Every row gives one point. To make a cloud, some directions were put in groups of two or more. Within a group, all points are equally far from the middle, so they leave a hole (a ring in 2 directions, a hollow ball in 3). The other directions are filled evenly. Then the cloud was stretched, turned, moved and blurred a little. How many holes are there, and how many directions does each take, smallest first?
In the rows, 128 means zero.

Cloud (21 x 3):
[[102  95 144]
 [146 123  83]
 [118  98 169]
 [176 104  90]
 [138 172 189]
 [ 80 173 173]
 [152 108 184]
 [195  97 100]
 [ 69 159 129]
 [195 160 170]
 [180 169  98]
 [107  93 129]
 [129 205 151]
 [166 171 183]
 [165  86 102]
 [198 177 146]
 [131 157  87]
 [131 205 137]
 [136 202 125]
 [225 131 130]
 [191 134 180]]
Holes: 1 (3)

Cloud:
[[ 58 180 103 143]
 [167 169 167 140]
 [ 97 127 114 154]
 [113 120  81 119]
 [142 160 197 122]
 [181  70  92 105]
 [156 163  94 164]
 [133 216 172 142]
 [ 46 177  96 119]
 [ 88  96 197 165]
 [164 133 100 107]
 [146  57 140 187]
 [204 173  59 108]
 [135  99 109  99]
 [173 130 105 172]
 [124 131 105 164]
 [124 223 156 212]
 [196 120 167 135]
 [152 188 165 178]
 [141 108  57 108]
 [ 82  88 136 135]
 [128 107  72 153]
 [160 152 170 139]
 [119 237 127 111]
 [138 113 186 161]
 [ 84 126 127  93]
 [136 139 183  91]
 [119 129  58 118]
 [132 161  76 140]
 [ 61 196 139 191]
 [117 245 162 170]]
Holes: 0

Cloud (53 x 6):
[[109 126 137  63  89 120]
 [117 194 164 119 148  55]
 [ 96 185  35 168 166 106]
 [ 53 147 128 114 109 174]
 [189 137  70 182 157  89]
 [161  62 105  98 140 165]
 [176 138 132 147  61 158]
 [ 61 208 113 152 128 107]
 [175 119 170 134 158 126]
 [120 118 134  71  79  96]
 [ 77 124 142  81 137 170]
 [171 202 140 138 134 119]
 [107 135 131 154 217 119]
 [110 154  21 123 141 123]
 [110 172 184 161 105  82]
 [142 165  97 133 198  46]
 [ 70 118  80  99 155  82]
 [ 64 165 144  83 141 135]
 [180 153 136 126 107  43]
 [180  96  58 157  98 104]
 [ 69 133 113 140 208 156]
 [149 194 148 115 173 132]
 [111 146  73 114 220  87]
 [ 98 129  19 152 166 163]
 [159 180 109 143 192 167]
 [141  85 128 154 123  45]
 [106 113  19 147 145 163]
 [171 131 189 120 118 115]
 [117 143 103 142 219  68]
 [179 134 115 111  63  88]
 [161 137 136 191 106 166]
 [114  74  77  92 156 109]
 [130 145  91 133 227  81]
 [104 179  45 112 117 124]
 [114 155  81 201 191 151]
 [161 183  80 183 128  65]
 [101 105 144  72 123 169]
 [134 166  36 141 209 117]
 [170 131 163 101  76  78]
 [127  66 115 131 108  65]
 [103 156  21 130 135 126]
 [182 167 125 133 119  45]
 [153 136 107  90  64 150]
 [ 80 113  36 149 118 129]
 [106  99 135  74 138 179]
 [154 208 131 127 158 137]
 [ 94 183  68 115  94 151]
 [115  56 108 101 151 152]
 [120 126 173 157  52 117]
 [106 155  90 198 191 158]
 [185 172 111 148  96  65]
 [145 145 103 133 231 122]
 [162 214 129 134 133  98]]
Holes: 3 (2, 2, 2)

Cloud:
[[ 96 138  84 108 166 153  91 145 180]
 [100 179 139 140 110 140 127 107 133]
 [156 141 168 151 152 142  99 124 128]
 [113 122  87 180 145 161 133 200 167]
 [127 174 116 193 102 143  95 147  94]
 [141 196 161 136 143 175  77  99 134]
 [150 150  83 103 118 121 101 118 100]
 [157 201  93 191 134 187 116  94 114]
 [ 91 153 140 131 116  47 170 116 130]
 [149 143 132 114 142  46  74  63 194]
 [128 111 124 149 178 103 137 167 112]
 [137 193 115 162 137 188 149 176  61]
 [133 129 138 199 132  63 101  86 107]
 [ 92  67 111 130 127  75  90 119 104]
 [ 98  96 120  92 158 100 125 185 178]
 [111 190 141 213 140 167 128 112 102]
 [ 87 164 126 218  83 113 208 137  91]
 [107 130 151 111 130 138 160 105  75]
 [152 143 107 143 143 123  88  88 159]
 [139 231 108 102 155 180 122  78 127]
 [108 181  61  96 128 192 121 162 114]
 [ 90 111 104 127 151  77 118 191 144]
 [137 165 126 160 179 174  90 120  99]
 [122 158 109 191 126  84  90 138  70]
 [ 81 136  84  93 196 158 155 167 140]
 [ 81 147 111 117 123  69  81 157 152]
 [167 119  84 148 156  64  73  94 127]
 [156 154  80 105 186 170 114 135 136]
 [119 171 107 140 148 142 163 145 120]
 [137 159 160 194 125 142  80  91 144]
 [111 174 102 127  91 109 106  88  89]
 [ 87 183 121 166 154 132  87 145 104]
 [110  91  70 135 101  80 133 142 126]
 [156 169 122 146 164  71 105  79 156]
 [ 64 129 157 187 134 136 185 142  77]
 [152 129  94 172 158 195 146 206 108]
 [120 112 124 192 152 140 156 151 150]
 [110  96  86  62 118  22 101 137 135]
 [111 154  80  92 149 220 158 156 148]
 [ 66 129 144 172 133 124 164 183  98]
 [ 73 120 147 179 188 121 154 160  73]
 [125 123 128  67 172 171  82 178 142]
 [100 150 165 189 105 103  95  85  84]
 [ 75 137 133 176 142 162 194 133  97]
 [ 96 170 112 169 147 109 118 115 163]
 [168 139  91  90 133  55  74  86 116]
 [144 201  64 110 176 210 161 168 100]
 [115 196 136 115 103 163 102  80 124]
 [ 99 111 132 171 137 129 130 152 159]
 [ 99 141 112 163 155 121 110 186  83]
 [104 160  78 157 150 163  50 109 101]
 [109 129  80 183 169 142 176 164  95]
 [ 97 235 154 169 109 137 125 127  90]
 [122 120 122 197 152 104 102 128  81]
 [147 194  89 184 167 170 103  39 129]
 [ 92 206 161 243 118 142  99  91 105]
 [113 122 119 147 153 153 102  93 149]
 [124 185 155 135 150 176 168 192 150]
 [117 196 106 151  97 202  91 107  92]
 [128 155  84 110 141  68  64  97 189]
 [123 119  79 126 128  99 198 186 100]
 [122  81 136 166 112 101 145 126 165]
 [ 98 139 109 158 163 184  89 152 129]
 [147 171 131 124 148 177 185 191 107]
 [115 123 118 105 134 146 147 195  99]
 [ 45 146 143 193 123 190 164 171 103]
 [142 128  75 151 120 156 165 186 140]
 [123 108 105 163 176 100 149 181 140]
 [102 108 126  90 123  41 155 172 117]
 [134 168 105 142 160 137 100 151  71]
 [116 143 142 178 129  57 163 105 120]
 [123 146 110  95 173 144  86 175 154]
 [119 103 109 120  99 101  66 105 100]
 [ 79 124 125 173 114 155 170 225 105]
 [147 136 101 115 182 120 118 171 168]
 [119 120  61  62 138 163 145 198 141]
 [146 172  94  95 120 108  99 102 155]
 [ 94 129  96 125  79  77 146 124 104]
 [ 77 208 136 156 136 177 132 124  99]
 [139 137 130 125  87 135 104 174 111]
 [ 99 135  95 136  80  94 129 117 129]
 [ 91 165  74 103 174 175 134 249 137]
 [157 140  93 113 170  68  85 104 153]
 [ 90 184  62  97 138 166 128 123 112]
 [140 173  88 112 141 142  85  85 120]
 [148 148 109 105 204 123 164 137 128]
 [ 89 133 130 201 125 112  91 144  77]
 [105 156  78 117 114 188 105 172 108]
 [141  99  82  86 123 126  83  85  94]
 [119 124 141 118 177 107 106  96 145]
 [153 169  71 148 163 211 144 185 109]
 [ 98 154  82 107 143  98 123 175 139]
 [ 61 164  96 122 164 141 126 143 114]
 [125 149 166 136 160 153 163 125  87]
 [144 167 152 167 160 105  62 119  86]
 [129 160 134 153 130 137 141 129  38]
 [169 175  89 160 127  96 106  83 133]
 [126  87 122 125 115  34 115 109 139]
 [177 202 133 114 186 163  76 100 128]
 [145 103 111 120 188 107 102 203 152]
 [144 154 143 160 158  86 100 123 158]]
Holes: 0

Cloud, 94 rows:
[[137 177 171 174  88 189 142 137 100]
 [158 151 145 107 182  94 124  87 152]
 [120 129 141 176  68 202 146 147 199]
 [131 121 144 167  98 159 151 196 216]
 [124 140  88  94 131 139 132  75 214]
 [125  74  91 196 155 154 129 150 202]
 [106 161 148 137  93  78 153  80 134]
 [124  82  64 123 166 146 132 122 191]
 [ 94 114 126  92 166 147 135 210 170]
 [165 145 182 162 184 188 139 175 144]
 [114  75 185 160 109 142  73 189 179]
 [155 137 169 167 134  97  75 110  72]
 [138 129  52  96 132 142  87 102 188]
 [140 162  32 128  72 128 119 144 146]
 [155 109 137 129  53 173 134 172 130]
 [135 142 150 136 182  97  99  91 101]
 [191 113 176 147 114 162 165 111 132]
 [178 114 137 135 127 125  67 171  72]
 [ 97  83 148 167 121  98 141 179 124]
 [157 124  81  83  95 144  52 131 147]
 [116 127 145 131 115 138 153 209 221]
 [129 121 158 214 137 102 103 175  85]
 [ 79  84  49 139 102 146 138 129 169]
 [114 155 158  86 119 133 179  98 199]
 [ 90 141 131 133  84 121 100 152 249]
 [110  90  82 119  42 164 104 130 139]
 [134 173 114 122  96  56  95 119 119]
 [ 93 126 115 122 135  87 153  55 204]
 [ 90 134 142 158  86  70 125 182 130]
 [139 104 133 133  33 205 115 130 148]
 [134 100 158 154 120 204 142 201 189]
 [102 118 195 105 123 134 186 132 130]
 [158 139  44  77 127 120  81 126 146]
 [193 128 152 137 144 110  66 113 109]
 [139 131  94 118 191  86 122 142  79]
 [108 163 110 123 100 148 191 176 140]
 [155 179  78 168 147  77 111  96 136]
 [124 162 162 137  73 151 169  93 160]
 [151  89 107 164  86 113 110  86 155]
 [119 166 135 235 150 125 132 128 121]
 [146 167 130 141 161 148 149 138 213]
 [140 113  98 158 127 189 175  98 162]
 [ 90  87 158  93 103 111  72 190 176]
 [117 149 101 176  75 159  52 174 145]
 [148 113 164 174 125 206 113 203 194]
 [ 77  88 182 103  93 118 137 198 167]
 [110 101 132 199 123 191 146  97 180]
 [114 109 175 175 176 136 188 122 160]
 [131 128 131  82 120  98  95 141  57]
 [125  94 133 111 163 143 149  71 158]
 [113 149  79  53 143 147 117 143 107]
 [ 75 114 153 147  71  86 129 187 151]
 [ 92  68 167 150 110 115  91 172 183]
 [123 119 106  74 195  97 118 151  92]
 [ 93 127  87 123  70 114 120  74 229]
 [148 114 164  84 127 179  81 106 114]
 [ 74 117 159 145 136  77 152 184 217]
 [160 172 136 166  94 174  61 105 168]
 [178 125 108  89 178 135 140 132 158]
 [135 162 109 214  72 199 106 129 134]
 [142 115 184 170 196 147 145 192 165]
 [ 57 126 151 153  75 122 135 101 173]
 [107  57 177 134 130 119  90 153 154]
 [130 131 114 159 163 112 140  74 218]
 [156  99 104 192 168 121  50 125 130]
 [ 78 136 178  57  92 135 100 172 179]
 [137  95 156 206 152 124  62 169 180]
 [104 120 134  95 102 129  61 211 113]
 [142 132 183 108 106 150 101  72 175]
 [ 78 126 134 183 106 138 150  87 186]
 [172 158  43 115 140 122  96 114 137]
 [ 97  94 103 194 102  88  98 136 122]
 [115 178  47 104 120 148 108 130 155]
 [132 112  85 198 138 169 162  84 139]
 [ 90 100  95 148 112 168 147 166 103]
 [128  93 124 175 161 139  89  78 184]
 [135 137 218 168  84 154 143 104  95]
 [ 67 136 134 168 101 106 168 200 172]
 [134 110 110 118 100 151 108 190  64]
 [166 166 155 128  84 160  76 198 139]
 [136 144 154 156 129  86 100  95  74]
 [139  68  93  77 117 137 114 129 165]
 [150  67 101 213 159 160 107 121 193]
 [101 119  39 160 128 143 134 121 115]
 [105 148 139  67  91 124 159 150  78]
 [142 158 125 121 131 160  91  77 165]
 [149 116 134 142 133 191 120  71 184]
 [102 132 204 110 161  88 123 176 164]
 [162 101 106 118 129 138  56 134  71]
 [124 109 157  72 115  79 128 173 186]
 [145 152  67  54  99 148  86 154 144]
 [148 165  87  87  89 151  88 190 147]
 [138  97 198 156  75 173 142 198 132]
 [ 85 128 156 168  85 137 156 194 207]]
Holes: 2 (2, 6)

Cloud (91 x 9):
[[101 128  75  55 105 128 116 124 127]
 [130  87 153 149 139 154  68 172 107]
 [ 81 139  75  95 118 158  98  94 132]
 [166 105 169 158  79 128 146 105  52]
 [169  90 113  93  46 122 136 117 107]
 [126 132 125  50  30 106  99 210 101]
 [157  95 122 124 113 173  65 135  70]
 [122  83 103  52 132 170 127 132 118]
 [150 119 163  82 107 166 118 203 196]
 [162 173 157 138  40  75 113 184 136]
 [153 135  82 119 128 119  39 127 126]
 [127  97 135  86  86 115 141  34 163]
 [ 95  81 155  32  97 116 125 185 138]
 [ 89  68 130 143 128 185 138 166 117]
 [166 188 170 147  97 102  97 214 148]
 [151 111 165 133  64 153 119 140 181]
 [132 109 185 114  71 114 113  78 136]
 [179 163 133 143 144 166 100 119 118]
 [148 109  99 104  57  88  80 155 176]
 [189 130 183 125  98 163 108 139 100]
 [ 99 142 110 115 173 100 115 125 159]
 [135  98 119 139 102  78 135 118 130]
 [189  99 137 100  70 102  99 196 150]
 [153 126 188  79  97 118 138 183 224]
 [161 134 160 120 111  81 113  95 137]
 [168 111 140 112  39 102  90 105  52]
 [135 108 127  47  72 130  91 243 129]
 [116  98  91 137 138 128 162 160 147]
 [161  95 128 115  74 119 105  85  42]
 [136 137 159 133  43 166  95 156  38]
 [130  95 167  78 130 109 163 199 154]
 [135 103 148  59 117 168 154 117 141]
 [151 138 112  99  97 117 184 129 143]
 [137 118 142  97  36 115  52 102 104]
 [146 152  75 104 144 105  68 148 183]
 [122  60 145 100  73 191 100 125  86]
 [145 106 151 116  63  96 172 174 150]
 [122  77  92 114 149  93 125 103 178]
 [159 114 153 127 102 149 138  50 164]
 [103  90 117  90 168 118 116 135 225]
 [ 92  87 135  95 121 177 126 212  72]
 [157 116 129 114  51  87 141 169 165]
 [179 121 142  81  92  95 112 217 182]
 [125  93 190  50  90 139 148 129 165]
 [185 123 116  99  76  94  95  91  89]
 [192 135 147 138 150 143 157 185 119]
 [103 116  67  95  90 122 106 132  61]
 [143 135  79 132  89  95 115 112 183]
 [165 110 175  60  75 113 140 158 204]
 [112 142 104 168 120 166  70 168  90]
 [144 117 123 116 146 198  86 146  90]
 [144 156 136 168 139 170 167 104 150]
 [115  91  53 111  94 109  69 102 102]
 [ 92 105  92  64  78 154 135 123 122]
 [170 134 155  88  85 126 172 195 122]
 [180 103 160 137  31 153  91 188  72]
 [100  76 118 143 139 177 170  98  57]
 [133 133 139 117  70  79 140 208 166]
 [126 123 119 114  98 188 135 166 143]
 [135 148 151 119  96  75 140 209 139]
 [145 142 149 135  89 173  78 249  77]
 [168 163 130 172  77 119 110  94 125]
 [163 187 145 132 116 121 102 161 169]
 [161  93 122 181 136 149 158 133 111]
 [127 112 159 114 148 151 188 194 172]
 [167 151 135 158 159 116 145 189 109]
 [165 126 167 126  46 169 142 187  59]
 [174 127 160 177 118 144 125  84 144]
 [128 131 159  96 120  80 107 153 127]
 [143 153 137 127  74  72 150 145 140]
 [153 116 128  99 153 166 137 150 208]
 [130 108 108  82  19  91  67 119  92]
 [115 144 154 105  85  75 139 176 123]
 [144  60 150 113  97 144 158  92  66]
 [129 101 169 141 107 143 178 209 108]
 [ 87  85 146  66 140 137 127 218 195]
 [142 100 116 113 148 187  86 132  62]
 [ 71  90 100 135 132 150  92  62 141]
 [164  91 139 163 142 115 139 108  97]
 [148 133 185 130  36 117 117  97 125]
 [125 121 149  90 128  98  98 191 232]
 [173 110  70 114 117 104  80 128 147]
 [117 114 132  70 114  91 104 146 105]
 [ 63 120 124 112 153 168 135 104 131]
 [110 137 139  94 142 145 176  86 159]
 [104 113 164  56  77 167 149 159 122]
 [172 128 175 164 105 128  83 156 163]
 [147  95 134  68 118 172 138  97 154]
 [109  37 142  65  58 144  98 175  96]
 [117 105 148 138 130 111  66 136 150]
 [147  60 175 118  92 132 168 129  97]]
Holes: 3 (2, 3, 3)

Cloud:
[[103 191 152 103  71  79  59 145 165]
 [ 86 118 184 114 116 135 108  45 111]
 [114 151  59  94 122 135 162 101  52]
 [187 176 117  87  59 166 130 140 197]
 [122 137  89 126  49 168 133  75 110]
 [153 119 176 121 114  95 176  73 160]
 [211 124  42 146 136 123 115 162  93]
 [169 120 140 139 106 132 188 146  96]
 [ 98 141 117 129 103  22 138 108 168]
 [ 74 156  85  87  83  82 145 140 165]
 [122  86 149  90 113  82 161  71 121]
 [183  58  40 113 105 116 128  93 127]
 [ 95 201 176 128  51 160 116 111 146]
 [170 126 129 117 143  80 154  93  43]
 [105 102  94 122  39 149 121 143 174]
 [141 137  96 191 134 100 122  97  65]
 [ 89 161 190 123 140  48 128 102 175]
 [158 106 138 168 153  76 128 103  95]
 [183  75  27 100 158 131 170 135  71]
 [ 95 194 179 103 143 121  87  79 147]
 [208 112  69 117 108 143  88 104 188]
 [192 126  78 121 144 134  84  58 119]
 [205  84  41 152  78 153 110 110 150]
 [ 70  83 188 123 103  96 108  98 126]
 [132 197 108 152 130 100  91 134 153]
 [141 202 168 159  52 129 152 144 159]
 [ 82 134 174 154  56 124 114 126  90]
 [126 100 152  94  56  62 126 104 168]
 [137 134  67 120  89 154  77 132 198]
 [115 182 151 166  93  49 103 154 131]
 [158  97 114 124 167 165 143  62 118]
 [183 183 103  74 100 175 120  96 116]
 [164 203 159 114 118 107 130 145 154]
 [ 60 129 162  92  97 129 118 108 191]
 [155 155 130  77 102 108  81  69 205]
 [103 146 155 159  25  99 123 101 109]
 [117  99  29 103 156 121 104 138  46]
 [114  90  68 107  58  93 106 168 200]
 [199  89  20 150  87 121 101 115 163]
 [183 137  59 111 163 156 173 127 114]
 [178  62  28 139 124 103 174 177 109]
 [181 115  61 145  69  85 163 108  63]
 [205 150  92 153  75  76 159 149 129]
 [124 151 127  61 137 110 138  95 186]
 [173 102  41  84  54 117 112 137 165]
 [150  82 148 108  46 101 100 117 148]
 [149 141 125 157 134  92 198  87  75]
 [101 110 122 133  89  45 130 221 112]
 [169 153  78  74  71 122 104 105 211]
 [158 129  66 131 102  77  70 135 202]
 [ 83 135  82 112  28  81 112 134 177]
 [152  68  72 148 134 121 106  71  66]
 [ 93 167 188 101 112  52 107 160 129]
 [135  86  93  78 175  90 107 119  80]
 [176 188  85 111 154 145 138 110 102]
 [ 97 175 202 106  44 108 149  69 120]
 [158 111  99 132  76 103 129  91  32]
 [141  72 117 112 118  90 172 176  82]
 [111 136 143 134  92 174 155  50 154]
 [184 129 109 111  97 190 178  56 137]
 [ 99  98  60 149  44 100 105 163 189]
 [175 101  53 112  70 169 110 143  84]
 [153 128  81  89 157  76 115 101 162]
 [120 114  61 116  79  77 107 168 217]
 [147 136 160 124  70 148 160  30 123]
 [125  41  43 136  99  99  83 144 102]
 [ 96 146 184 121 141 134 128  26 132]
 [104  57  19 155 119  74 103 129  87]
 [129 197 129 109  71 170 169 106 184]
 [141  74  82 119 148  45  90 128  89]
 [101 123 204 122  95  60  83 140 124]
 [138 122 125 162  65 174 103 141 144]
 [144 125  99 188 134  90 161  87 140]
 [ 48 152 166 140  53  84  86 130 207]
 [156 195 144 119  53  78  76  79 171]
 [106 138  38 105  98 125 162 158 133]
 [ 93 113  78 101  77 113  60 119 110]
 [170 198 132 116  47 115 113 172 199]
 [194 192  77 112  92 157 150  62 195]
 [124  99  38 110 153 139 126 145 142]
 [154 120  60 176  74  61 161 189  95]
 [107 200 207 132 132  97 130  93 109]
 [107 186 216 127  86 123 157 120 114]
 [155 179  86 171  38 119 153  97 169]
 [101 133  60 103  27  94 122 147 148]
 [121 149 182  98 170  92 118  71  90]
 [ 88  97 164 101  94 115  73 152 145]
 [155 169 118 128  76 133 164  50  71]
 [120 155 126 116 127 173 175  69 167]
 [140 116 189  83  87 137  91  70 148]
 [155  78  62  96 115  94  91 170  56]
 [ 48 123  70 145 120  80 121 180  82]
 [121 173 155 124  35  49 144 140 207]]
Holes: 2 (3, 6)

Cloud:
[[145 167 111 131  95 129 131 137 144]
 [138 211  94 143 176 102 118 103 107]
 [139 143 127 138 128 146 125 139 192]
 [109 158  98 123  97 112 134 127 115]
 [118  66 186 152 105 139 108 159 117]
 [143  76 149 125 111 163 121 116 173]
 [150 125 143 169 138 116  70 147  91]
 [135 117 138  90 143  91 174 161 131]
 [101  83 108 126 114 151 134 136 140]
 [155 166 124 142 174 101 141 151 173]
 [110 141 120  85 129  99 115 150 101]
 [148 148 171 137 151 110 148 111 162]
 [104 120 109 143 132  95 164 135 127]
 [133  86 123  94 120 109 162 170 143]
 [ 86 192 108 130 172 104 129 125 100]
 [101 214  91 135 156 117 153 137 109]
 [174 128 149  80  83 129 174 149 162]
 [122 141 173 159 108 104 117 152 129]
 [149 224  93 124 130  70 159 137  84]
 [ 93 126 162 124 136 123  93 159 122]
 [ 84 175 166 123 150 105 156 101 124]
 [ 98  83 174 121  95 146 122 149 187]
 [128 158 144  93 170 109 116 112 169]
 [117 202  94  95 155 104 143 157 157]
 [151 146 128 103 112  69 189 127  94]
 [131 118 126 146 152 123 126 118 180]
 [115  95 186 117 156 160  98 123 166]
 [117 165  95  99 159 114 139 137  97]
 [105 134 122 120 132  71  92 131 113]
 [160 200  78 128 150  63 145 122 100]
 [185 130 148 100 135 131 168 126 141]
 [105 120 161 175 136 160 136 142 147]
 [123 213 142 112 158 148 125 130  95]
 [154 226 108  95 173  79 136 109 110]
 [157 152 160 105 144  94 141 179  77]
 [136 195 119 109 157 107 161  88 153]
 [134 133 143 116 172 105 112 165  99]
 [106 143 170 157 182 105  89 106  91]
 [104 147 143 161 176 105  73 103  85]
 [164 175 137 100  98 110 141 183 113]
 [140 104 151 164 107 158 100 120 131]
 [ 91 140 143 164 151 108 168 112 122]
 [148 227 142 112 135 112 119 136 125]
 [127 169 129  92 158 103 107  94 137]
 [130 125 130 128 114  98 179 129  96]
 [ 97 165 105 140 137  83 133 123  81]
 [102  97 188 140 127 171 125 107 146]
 [ 97 104 194 163 145 118 101 144 111]
 [182 136 120 122 119 157 131 161 135]
 [153 211  89 136 157  95 166 113 138]
 [172 126 176  79 114 153 146 144 102]
 [146 119 181 118 143 110 157 162 107]
 [142 249  85 142 151  77 162 159 104]
 [141 199 101 111 160 103 165 130  69]
 [115 103 141 119 165 116  91 102 158]
 [142  87 112 129 111 164 121 131 142]
 [132 162  90 121 152 130  89 125 140]
 [128 142  84 117 115 104 135 141 153]
 [119 154 101 150 167 156 107 134 167]
 [111 127 167 129 113 151 165 133 141]
 [101 153 161 143 132 123 104 132  82]
 [129  98 164 106 146 125 157 133 127]
 [ 89 157  93 107 117 129 138 127 137]
 [152 148  99 109 138 102 133 161 166]
 [103 129 191 180 148 149  98 134 121]
 [126 215  89 118 187 112 146 139  94]
 [ 83 155 129 166 148  94 152 100 165]
 [ 95 170 155 158 148  67 127  83 115]
 [152 112 158 146 111 144 119 162  94]
 [155 192 143 128 179 114 120 166  87]
 [184 196 126  82 124 120 131 118  95]
 [135 111 126  81 113 154 125 194 144]
 [120 141 143  60 136 108 163 142 151]
 [164  91 126 118 123 161 113 169 153]
 [158 145 167 118 130 110 127  96 115]
 [127 119 122 121  68 133 140 129 145]
 [ 90 147  99 148 116 111 138 122 146]
 [149 144 149 105 143  52 127 128 105]
 [160 194 130 149 171 103 130 165 161]
 [150 225  82 119 128  97 161 146 122]
 [ 64  92 162 159 151 148 113 144 179]
 [137 160 159 141 170  82 112  88 104]
 [137 121  90  90 101 142 143 183 132]
 [127 146 141 127  98  95 155 125  81]
 [ 86 139 111 165 158 108  90 152 100]
 [144  71 172 101 132 161 113 133 171]
 [107 108 133 122  86 153 151 129 131]
 [105 198 139 172 153 133 123 130  89]
 [110 202 157 138 126 132 153 132 106]
 [136 176 135  82 142 101 192 125  95]
 [109 162 104 123 131  78 121 103 116]
 [113 141 146 111 140 146  78  95 106]
 [127  88 124 151 148 138 106 128 173]
 [166 192 109 121 174  80 121 115  71]
 [137 134 143 118 118 118 158 179 164]
 [144 164 109  81 123  87 123 174 109]]
Holes: 2 (2, 4)
